Each point is reached from the start by the listed moves, each made 0, 1 or 2 times, or once backwards (-1), plus a little noise. Say if it took an odd or an even number of moves. Then give how often each move was made.

Moves:
(1): 23; -13
(2): 18; 26
Start: 3; -10
Points:
68; -11 => odd (2, 1)
27; -23 => odd (1, 0)
44; 3 => even (1, 1)

Moves:
(1): 33; 2; 1; 8; -9; 4; -5; 13
(2): 6; 28; -4; -3; 10; 4; -16; -5
(3): 3; 9; 34; -12; 2; 2; 6; -5
(4): -7; 0; 1; 37; 11; -1; -7; -1
(5): 8; -4; -2; -5; 40; -7; 2; 16
(6): -3; -3; -2; 4; 4; 36; 9; 7
(7): -4; 14; -9; 3; 2; -12; 30; 2
(8): -11; 13; 1; -1; -12; -13; -7; 28
Start: 1; -10; 8; -13; -7; 9; -8; -3
Points:
-53; 95; -20; -20; 6; -3; 17; 41 => even (-1, 2, 0, 0, 0, 1, 2, 2)
-53; 49; 87; -9; -37; 5; -62; 6 => odd (-1, 1, 2, 1, -1, 0, -1, 2)
-39; -30; -4; -45; -7; 62; 66; 6 => even (-1, -1, 0, -1, 0, 2, 1, 0)
-32; 37; 76; 22; 35; -26; -30; -41 => odd (-1, 1, 2, 2, 0, -1, 0, 0)

Moves:
(1): 36; 10; -3; 1; -3; -8; -10; 5; -3; -7; -15; 10; 3; -10; -1; -6; 7
(2): -6; 31; 2; -9; -3; 14; -7; 1; 11; 8; -3; -2; 4; -3; 2; 1; 3
(3): -3; 2; 19; -4; -4; 1; -4; -2; 6; -7; 7; 0; 1; 2; -9; -7; 1
(4): -11; 7; 7; 29; 6; -1; 7; 4; 9; 12; 8; -3; 4; -3; 15; -10; 10
(5): 4; 0; -5; -1; 25; 1; 3; -7; 0; -15; -1; 1; -8; 3; -11; 3; 1
(6): 11; -8; 0; 8; -6; 31; 0; -7; -14; -1; -5; -2; -5; -8; -11; -5; 7
(7): 8; -1; 2; -3; -1; 1; 21; 6; 0; 8; -7; -3; -7; -7; -9; -4; -6
(8): -4; -1; -2; -1; -6; 3; -5; 26; 9; -3; 1; -7; 2; -9; -4; -7; 0
(9): -2; -11; -9; -5; -3; 3; -4; -12; 27; 4; 1; 10; 12; -1; -3; 1; 5
(10): 3; -2; 7; -5; 7; 3; -10; 3; 2; 15; 9; 5; 3; 1; 0; -3; -1
(11): 2; -1; -4; -2; -3; 0; 14; -5; -3; -5; 21; -2; 7; 4; 4; -2; 4
(12): -4; 5; -2; 5; -1; 2; -2; 3; 0; -4; 1; 22; 4; 2; -1; 4; -1
(13): -7; 3; 3; -3; 7; 9; 6; 0; -10; 2; -12; -11; 23; 5; 4; -4; -8
(14): 6; -2; 2; 5; -5; 4; 3; 8; 2; 1; -4; -1; -4; 21; 2; 5; 8
Start: 0; 2; 15; -8; 13; 11; 15; -1; 2; -2; -7; 3; -13; -6; -5; -10; 1
Points:
57; 8; 2; -25; 15; -30; 20; 22; -32; -40; -95; 49; 24; -9; -18; -9; -30 => even (2, -1, 0, -1, 0, -1, 1, 0, 0, -1, -1, 2, 2, 0)
41; 63; 12; 26; 39; 21; 39; 31; 49; 15; -43; 26; 24; -68; -8; -60; 15 => odd (2, 1, 0, 2, 1, 0, 2, 1, 1, 0, 0, 1, 1, -1)
1; -34; -8; 41; -4; 94; 94; -35; 27; 40; 0; 47; -7; 25; -14; -5; 33 => odd (-1, 0, -1, 1, 0, 2, 2, -1, 2, 0, 1, 2, 0, 2)
-6; 48; 83; 37; 46; 44; -4; -26; 6; 17; 69; 11; -27; 2; 1; -37; 42 => even (0, 1, 2, 2, 1, 1, -1, -1, -1, 2, 1, 0, -1, 0)
73; 3; -33; 60; 47; 56; 34; -35; 30; -21; -48; 50; -5; -71; -30; -41; 49 => odd (2, 0, -1, 2, 2, 2, 1, 0, 2, -1, 0, 1, 0, -1)

Moves:
(1): 18; 0; 3; 3; 4; 0; 1; 0; 3; -3; -1; -4; 1; 3; 2; -3; 1; 2; 3; 2; 10; 3; 3; -3; -2; 0
(2): -1; 17; 1; -8; 5; -5; -6; -5; -3; 8; -3; -2; -7; -5; -1; -4; 0; 1; 10; -2; -3; 2; -4; -1; 0; -2
(3): -3; -2; 23; 0; 0; -3; 2; 0; 4; 6; -5; -4; -1; 3; 3; -2; -1; 5; -10; -3; 5; 5; 7; -17; -7; -1
(4): -1; 4; 0; 18; 5; 6; 2; 3; 3; 12; -2; 2; 1; -1; 7; 0; 10; 4; 2; 2; -6; -4; 2; -4; -3; 2
(5): -8; -4; 0; -3; 22; -3; -2; 4; 7; -3; -1; 3; 6; 12; -8; -6; 7; 2; 2; -7; 5; 0; 0; 5; -3; 12
(6): 11; 9; 5; -4; 1; 26; 3; 0; -13; -3; -2; -8; -2; -2; -12; -3; -4; 5; 5; 3; 0; 1; 2; 2; -6; 13
(7): 3; -1; 4; -5; -2; -2; 19; 8; -4; 12; -8; 6; 5; 2; 2; -6; -2; 8; -3; 0; -8; 0; -5; -5; 9; -4
(8): -5; 1; 4; -2; -1; 0; -7; 22; -2; 0; -2; 8; 0; 1; 0; -3; 2; -1; 6; 4; -1; 6; 1; -6; -1; -2
(9): 0; -3; 1; -6; -2; 8; -1; -1; 18; -3; 1; 3; -3; -6; -2; -8; 6; -3; -1; -5; 2; 0; -9; 1; 5; 0
(10): 2; -8; -5; -4; -2; 2; -8; -8; 1; 19; -3; -6; 3; -1; 1; -1; 2; 1; 7; 5; -8; 5; -1; -2; 10; 0
(11): 6; 1; -2; 0; -2; 1; -3; 0; 4; 2; 29; -9; 10; 5; 1; -7; -12; -3; -1; -1; 0; -5; 9; -3; 10; 2
(12): 4; 0; 4; 1; 3; 7; -10; -9; 1; -1; 2; 27; -4; 6; 2; 0; -1; -1; 2; 6; 2; -4; 2; 5; -7; 4
(13): -3; 8; -3; 4; -3; 0; 3; -8; 0; 0; -7; 1; 22; -4; 3; -6; 2; -5; 4; 4; 5; 2; 9; -3; 0; 2
(14): -3; 10; 3; 9; -7; -3; -2; 0; -1; -3; -6; -2; -3; 22; -1; 0; 7; 7; -8; -4; 1; -2; -7; 9; 3; 1
(15): 2; 2; 0; -5; 9; 10; 1; -1; -4; -1; 2; -5; -5; 9; 26; -3; 1; 5; 2; 2; 4; 5; 0; 1; 3; -3
(16): 4; 6; 2; -6; 4; 3; 1; 4; -1; 1; 2; -2; 4; 2; 3; 21; -1; 1; -2; -1; -2; -1; -1; -4; 6; -2
(17): -7; 0; 4; -11; -3; -6; -1; 2; 0; -1; 15; -3; 2; -4; 1; -2; 22; 5; -1; 0; 9; 0; 1; 2; 5; 0
(18): -4; 0; -3; 3; -1; 1; -6; -1; 0; -8; 1; 2; 0; -3; -2; 5; -14; 19; 5; 0; 6; -7; -1; 0; -2; -5
(19): -6; -3; 14; 1; -3; -1; 5; -5; -6; -4; -3; -1; 1; 3; -1; 3; 3; -6; 15; -7; -2; -5; 3; 1; 2; -4
(20): -6; 4; 9; 4; 6; -1; 6; -1; 6; -14; 4; -2; -6; -1; -9; 2; 0; 3; 5; 31; -4; 8; 9; -7; 1; -6
(21): -6; 4; -4; 3; 2; 8; 3; 0; -2; 5; 1; 5; -8; 3; -2; 3; -9; -3; 4; -1; 15; 1; 5; -2; 7; 2
(22): -4; 3; 2; 5; 5; 2; 2; -3; 0; 1; 9; 2; 2; 2; -3; -2; 1; 2; 2; -4; 0; 13; -2; -3; -3; -1
(23): -2; 7; -5; 2; -4; -1; 1; -4; -1; -7; -9; 3; -5; -3; 6; 4; 3; 5; 6; -9; -6; 7; 25; 0; 9; 10
(24): -2; 10; 8; 2; -3; -7; 3; 6; 2; 3; 2; -5; 3; -1; 2; 4; -4; 1; 3; 11; 1; 3; -1; 23; 4; 10
Start: 5; 5; 12; -1; -4; -1; -2; 2; 20; 4; -6; 5; 20; 4; -14; -3; 8; -1; -12; -8; 6; -11; -2; -10; 9; 12
Points:
-31; 46; 47; -24; 0; -28; -12; -61; 40; 21; 52; 38; 10; -6; 4; -34; -5; 57; 9; 87; 52; 28; -12; -13; 17; -34 => even (0, 2, 1, -1, -1, -1, 1, -1, 0, 1, 0, 2, 1, 0, 1, -1, 2, 2, -1, 2, 1, 2, -1, 1)
41; 38; 22; 30; 63; 95; -28; -54; -9; 43; -89; -1; 9; 71; 46; 17; 34; 62; 19; -46; 65; 2; 82; -43; -2; 83 => even (2, 0, 2, 2, 2, 2, -1, -1, -1, 2, -1, 1, 1, 1, 2, 1, 0, 1, 0, -1, 2, -1, 2, -1)
-50; 5; 21; 16; -28; 0; -26; -25; -11; -19; -13; 33; 11; -23; -19; 2; 79; -15; 54; 68; -7; -18; 37; -22; 3; -19 => even (-1, 0, -1, 1, -1, 0, -1, 1, -1, 1, -1, 1, 1, 0, 0, -1, 2, 0, 2, 2, 0, -1, 0, -1)
-19; -13; -4; -43; 15; 35; 50; 26; 16; 19; -26; 10; 81; 23; -46; -48; 44; -27; 21; -29; 37; 7; 10; -31; 64; 35 => even (0, -1, -1, -1, 2, 1, 2, 1, 1, 1, 0, -1, 2, 0, 0, 0, 1, -1, 1, 0, 2, 0, 0, -1)
-38; 25; 71; 5; 4; -33; -23; -11; 66; -6; -17; 18; 41; 61; -54; -8; 36; -50; -3; -52; 18; 16; -44; -17; 1; -2 => odd (0, 1, 1, -1, 1, -1, -1, 1, 2, 0, 0, 0, 1, 2, -1, 1, -1, -1, 2, 0, 0, 2, -1, 0)
-17; 30; -9; 86; 21; -1; -9; 25; 28; 19; -41; 48; 25; 28; -32; 39; -21; 38; -9; 31; 35; -9; -7; -66; -16; -26 => odd (1, 0, 0, 2, 0, -1, 0, 1, -1, 0, -1, 0, 1, 1, -1, 1, -1, 2, -1, 1, 2, 1, -1, -1)
-62; 33; 4; 41; 16; -7; 7; 29; 52; 38; -90; 17; 12; 59; 30; -1; 80; -12; 37; -73; -19; 5; -3; 71; 68; 64 => even (-1, 0, -1, 2, 2, -1, 0, 1, 2, 1, -1, -1, 0, 2, 1, 0, -1, -1, 2, -1, 1, 0, 2, 2)
10; 3; 93; 17; -5; 20; 40; -42; 44; -80; -19; 18; -2; 58; 4; -4; -25; 35; -10; -4; 18; -1; 76; -62; 24; -1 => even (1, -1, 2, -1, 0, 0, 1, -1, 1, -1, 1, 1, 0, 1, 1, 0, -1, 1, 2, 2, 0, 0, 2, -1)
30; 59; 81; -31; 50; -5; -22; 54; 32; -31; 13; 19; 15; 13; -52; 23; -26; 5; 44; 4; -19; -4; 75; -26; 7; 61 => even (1, 2, 1, 0, 2, 1, 0, 2, 0, -1, 2, 1, -1, -1, -1, 2, -1, 0, 1, 1, -1, -1, 2, 1)

Moves:
(1): 6; 0; 2; 5; 8; 3; 8; -2; 0; 0; -4; 3; 1; -1; 2; 3; 3; -5; 3; 5; 0; 7; -7; -1; 3; -4; -8
(2): 5; 17; 2; -5; 3; 5; 8; 2; -11; 6; 12; 3; -5; 8; -3; 4; -5; 5; -7; -1; 12; 0; -2; -11; -2; 6; 3
(3): -2; -3; -3; -5; 7; -3; 4; 6; 5; 7; -9; 4; 7; -5; 8; -1; -8; 10; 8; -3; 6; -7; 3; -4; 0; 6; -10
(4): -9; -8; 4; -2; 7; 4; -2; -6; 0; 3; -7; -5; -5; 5; -4; -5; 7; 6; 3; 2; 1; -4; 1; -3; 9; 7; 4
(5): 11; 6; 16; 19; 1; -3; -13; -10; -4; -11; 3; 4; -6; 4; -6; -4; 9; -17; 1; 2; -16; 9; 6; -6; -6; 13; 1
(6): 7; -11; -10; 9; 7; -11; -1; 11; 3; -4; -4; -2; 2; 2; 3; 14; -15; -10; 1; 10; 3; -1; -4; -5; -2; -4; -18
(7): -1; -11; 5; 1; 8; 5; -7; -2; -2; -7; -8; 0; -5; -5; -6; -7; -1; -4; -5; -1; 2; -2; -1; 4; 14; -3; 8
(8): -1; -2; -5; 4; 0; -3; 6; -9; 3; -15; -7; 3; 7; 4; -3; -4; 4; 2; -1; -5; -14; 2; 5; -3; 4; -1; 0
(9): 8; -4; -4; 1; -2; 9; -1; -2; 0; 1; 4; 6; -7; 6; 6; 8; -5; -4; -2; 8; -3; 6; 1; -14; 2; 3; 0
(10): -3; -8; 1; 0; -1; -3; 0; 7; -13; 7; 3; 12; -1; 3; 7; 1; -10; 5; -4; 0; 5; -4; -8; 4; -3; -6; 2
(11): 4; 12; 10; 3; 4; -18; 5; -3; 10; 12; -3; 2; -1; 4; -2; 3; 1; 3; 5; 3; 4; -13; -18; 6; -6; 9; -3
(12): 11; -3; -3; 3; -12; 2; 11; -3; 10; -11; -1; -6; -3; 3; 1; 4; 5; 11; 5; 12; 5; 4; 9; 0; -7; 1; 1
(13): -8; -2; -2; 11; -1; 1; 2; 8; 4; -3; -2; -9; 5; 2; 6; 4; 5; -2; -6; 0; 4; 6; -3; 10; 4; -1; -4
(14): 4; 15; -3; 8; -1; -13; -2; 1; -4; 4; 2; 7; 9; 2; 12; -8; -3; -5; 4; -5; -2; -3; -1; 4; 4; -13; -7
(15): 1; -5; -4; 8; 1; 1; -2; -4; -1; -5; 0; 7; 4; -1; -2; 4; -2; 2; 3; 4; 5; -1; -12; -3; -5; -3; 7
(16): 2; -6; 1; 6; -11; -5; -5; -5; 1; 2; -6; 6; -1; -11; -12; 6; 2; 2; 2; 0; 8; -3; 1; 2; -3; -1; 9
(17): 2; -2; 4; 7; 1; 10; 0; 2; 3; 5; -1; -2; -3; 8; -9; -4; 4; 1; -7; -5; 6; -7; -14; 5; -10; 3; -4
(18): -1; 1; -9; 9; -4; -3; -3; -20; -1; -2; -6; 4; -3; 3; -12; -11; 0; 1; 0; 6; -4; 4; 3; 7; -2; 6; 13
(19): -10; -2; 3; 3; -6; 7; 1; -8; -2; -1; 7; -6; 0; 7; 3; 0; -9; 0; 5; -13; -5; -6; 6; 3; -8; -1; 4
(20): -9; -17; -2; -4; -2; -1; 2; 8; 3; -19; -3; 1; -1; 9; -2; 2; -3; -7; -2; -4; 8; 0; -5; -14; -3; 8; 7
(21): -1; 1; -4; -1; -1; -5; -1; -15; -10; -17; 14; -1; 0; 9; -1; -14; 6; -2; 6; -13; -5; 2; -14; -3; 1; 15; -1
(22): -3; 12; 0; 3; -2; 6; -13; 10; 3; 0; 2; -3; -8; 5; 4; 3; 16; 8; 6; -14; 9; 2; 11; 19; -2; -7; 5
(23): -4; -4; 14; 1; -2; -12; -5; 0; 13; 2; 13; -8; -8; -9; -5; -6; -3; -7; -9; -8; -7; 0; 20; -2; -2; -1; 3
(24): -4; -1; 2; 3; -1; 5; 5; 17; 2; 6; 5; -3; -2; 3; -4; -10; 0; 2; 5; -7; 3; -3; -1; 6; 11; 0; 5
Start: 2; 1; 1; 1; 0; -4; 4; 12; 12; 14; -15; 2; -9; -2; -4; 2; 1; 0; 14; 17; 5; -2; -2; -8; -7; -1; 6
Points:
13; 43; 69; 55; 11; -40; -47; 73; -5; 73; 8; 33; -52; 39; -14; 55; -29; -26; 44; -21; 64; -59; -17; -7; -45; 5; 10 => even (0, 2, 0, 1, 2, 2, 0, -1, 0, 1, 2, -1, -1, 1, 0, 2, 0, -1, 2, 1, -1, 2, 0, 1)
-10; 22; 13; 46; -79; -30; -25; 37; 30; -38; 38; -2; -31; 23; 10; -29; 58; -10; 31; -48; -22; 31; 63; 39; -3; -8; 56 => odd (-1, -1, -1, -1, 1, -1, -1, 1, 1, 1, 0, 1, 1, 1, -1, 1, -1, 0, 0, 1, 1, 2, 1, 2)
-8; -39; 38; 54; 23; -7; -30; -43; 40; -49; -33; 1; -47; 26; -50; -28; 65; -56; 27; -13; -49; 18; -6; -26; 45; 36; 38 => odd (2, -1, -1, 2, 1, 0, 1, 2, 2, -1, 1, -1, 0, 0, 0, 1, 0, 0, 0, 1, 1, 1, 1, 1)
31; 2; -16; 55; -10; -51; 14; -43; 47; -28; -92; 31; -2; 51; -18; -14; 32; 20; 19; 78; -17; -14; -27; 9; -38; 27; 17 => odd (-1, -1, 0, 1, 1, 0, 0, 2, 0, 1, 2, 2, 0, 1, 0, -1, 1, 2, -1, 1, -1, 0, -1, -1)
22; 10; -1; 75; -10; -95; -43; 0; 61; -24; 6; -14; -26; -10; -8; -25; 16; -35; 67; -9; 16; 0; 12; 43; 8; -17; 3 => even (1, -1, 0, 0, 0, 2, 1, -1, 0, -1, 1, 1, 0, 2, 1, 1, -1, 1, 0, 0, 2, 2, 2, 1)
1; -13; -35; -6; 8; -95; 11; -7; 67; 6; -24; -11; 32; -22; 31; -20; -89; -28; 18; 2; -50; -33; 61; -31; -21; -22; -63 => odd (-1, -1, 2, -1, -1, 2, 0, 1, 0, -1, 0, 0, -1, 2, -1, -1, 0, 1, 1, 0, 0, -1, 2, -1)
-6; -37; 17; 92; 1; -65; -79; -37; -20; -93; 11; 22; -42; 34; -30; -3; 13; -71; 40; -17; 12; 18; -21; -5; -34; 17; 49 => even (1, 0, -1, 1, 2, 2, 1, -1, -1, 1, 0, 0, 0, 1, 2, 1, -1, 1, 1, 2, 2, 2, 1, -1)
-66; 25; -1; -3; 5; -43; 35; 10; -29; 64; 19; 9; 43; 32; 53; -59; -17; 45; 33; -56; -3; -58; -68; 19; 29; 6; -19 => odd (-1, 0, 1, 2, -1, -1, -1, 1, 0, 2, 1, -1, 2, 2, 0, 0, 0, -1, 1, -1, 2, -1, 0, 1)
21; -51; -9; 54; -10; -86; -23; -13; 74; -78; -49; 15; -23; 25; -21; 27; 16; 1; 58; 20; 37; -31; -24; -9; -42; 6; 18 => even (0, -1, 0, 1, 0, 2, 1, 1, 0, 0, 2, 2, -1, 1, 2, 1, 0, 0, 0, 2, 1, 2, 1, -1)
